Each row of a before or after table is a point. One or more steps were done to the points. Then noise was added and the rows were shuffled. The steps act on how far a point lies along the listed directions, d1 being the first. What was done? A step turns or swaps two directions, mirrors them in a line or flattens them onto one, adds a multiple of one to another, or multiplies one. Angles are multiples of 10 degrees, from the lower direction toward the higher: turns from -170 to 170, lines from 10 to 170 but not 90. Use the fewest steps. Two steps may share a direction if one is a turn and the other turns, adds or multiplies; they go together, in the order done. Otherwise the lowest direction goes first.

Directions:
(1): [-.38,-.45]
(2): [-.45,.38]
Before (10 x 2)
[[.04,.31],
[-.35,-.08],
[-.15,-.11],
[.45,.45],
[-.46,.35],
[-.54,-.06],
[.56,.45],
[-.38,.62],
[-.71,.23],
[.75,.24]]
After (10 x 2)
[[-.36,.05],
[-.24,-.67],
[.56,-.44],
[.79,-.13],
[.60,-.34],
[-.51,.01],
[-.41,-.45],
[.12,-.25],
[-.19,.06],
[-.70,-.31]]
Steps: swap d1 and d2

Directions:
(1): [.70,.23,-.34,.21]
(2): [.14,.48,.67,.08]
(3): [.32,-.12,.12,-.75]
(4): [-.30,.63,-.36,-.29]
Before (13 x 4)
[[.04,.58,.02,.04],
[-.13,-.64,.08,-.10],
[-.38,.02,.21,-.06],
[-.04,.17,-.45,-.51],
[.12,.03,.20,-.65],
[-.18,-.39,.36,.32],
[-.39,.00,-.15,-.73],
[-.19,-.18,-.54,-.23],
[.42,-.48,-.20,.26],
[-.21,.25,.10,-.28],
[-.07,-.04,.47,.41],
[-.32,-.50,-.28,.27],
[.13,.33,-.20,.17]]
After (13 x 4)
[[.02,-.22,.25,.63],
[-.03,-.51,-.26,.07],
[-.34,-.25,-.57,.40],
[-.01,.10,.09,.09],
[.12,.31,-.11,-.86],
[-.19,.14,-.53,-.32],
[-.16,.27,.05,.23],
[.05,.27,.19,-.27],
[-.02,.41,.29,.15],
[.00,-.45,-.01,.53],
[.07,-.46,-.25,-.20],
[.40,-.07,.27,-.96],
[.00,.36,-.18,-.68]]
Steps: multiply d1 by 0; turn d2 and d4 by -30 degrees; multiply d3 by 1.6

Directions:
(1): [.18,.52,-.05,.51,-.68,-.14]
(2): [-.43,-.38,.29,.54,-.14,.58]
Before (8 x 6)
[[.42,.40,-.27,-.44,.11,-.47],
[.06,.21,-.12,-.25,-.01,-.35],
[-.37,-.24,.08,.09,.23,.15],
[.19,.03,-.09,-.36,.12,-.16],
[-.13,.03,.14,.08,-.18,.08],
[.39,.94,-.36,-.01,-.53,-.76],
[.13,.20,-.11,-.01,-.11,-.17],
[-.15,-.39,.16,.08,.08,.38]]
After (8 x 6)
[[.22,.24,-.06,.04,-.30,-.11],
[-.16,-.11,.12,-.16,.08,.06],
[-.13,-.32,.16,.24,-.06,.39],
[.36,.51,-.41,-.83,.30,-.84],
[.43,.56,-.24,-.11,-.21,-.43],
[.07,.29,-.10,-.09,-.15,-.34],
[-.36,-.11,.12,.33,.00,.19],
[.12,.12,-.12,-.18,.05,-.19]]
Steps: mirror d1 and d2 in the line at 110 degrees

Directions:
(1): [.52,.39,.73,.29,.23,.29,.15,-.45]
(2): [.24,-.03,-.26,.25,-.35,-.32,-.76,-.64]
(3): [-.12,.11,-.40,.29,.20,-.54,.74,-.50]
(4): [.76,-.45,.07,.02,.31,-.59,-.01,.41]
(5): [.43,.54,-.07,-.43,-.77,-.19,.30,.15]
Before (9 x 8)
[[.31,.23,-.18,.09,-.27,-.28,.24,-.47],
[.11,-.53,-.07,.02,.12,.00,-.25,.60],
[-.04,.64,.57,-.28,-.03,.81,-.10,.11],
[.18,.27,.39,-.16,.53,.14,.59,.30],
[-.16,-.28,.33,-.51,-.03,.57,.03,.94],
[-.14,.04,-.12,.10,.34,-.19,.25,-.19],
[.00,-.50,-.10,-.12,-.07,.08,-.91,.21],
[.23,.79,.27,.00,-.60,-.28,.08,-.55],
[.46,-.42,.88,.00,.64,.03,-.04,-.06]]
After (9 x 8)
[[.24,-.19,-.37,.02,-.11,-.52,.49,.26],
[-.73,-.21,-.29,-.31,.24,.35,-.34,.56],
[-.40,-.41,-.40,-.34,.14,-.28,.78,.64],
[-.56,.47,.30,-.05,-.55,.43,-.72,-.34],
[-.05,-.36,-.67,.03,-.12,-.68,-.02,-.23],
[.31,.06,.35,.02,.27,.10,-.03,-.04],
[.16,.10,.28,-.46,.23,.22,.23,.76],
[.10,.38,.22,.00,-.33,.36,-.27,-.40],
[.37,-.54,.26,-.67,-.10,-.33,-.19,.76]]
Steps: turn d1 and d3 by -100 degrees; turn d4 and d5 by 60 degrees; add -0.3 times d2 to d4
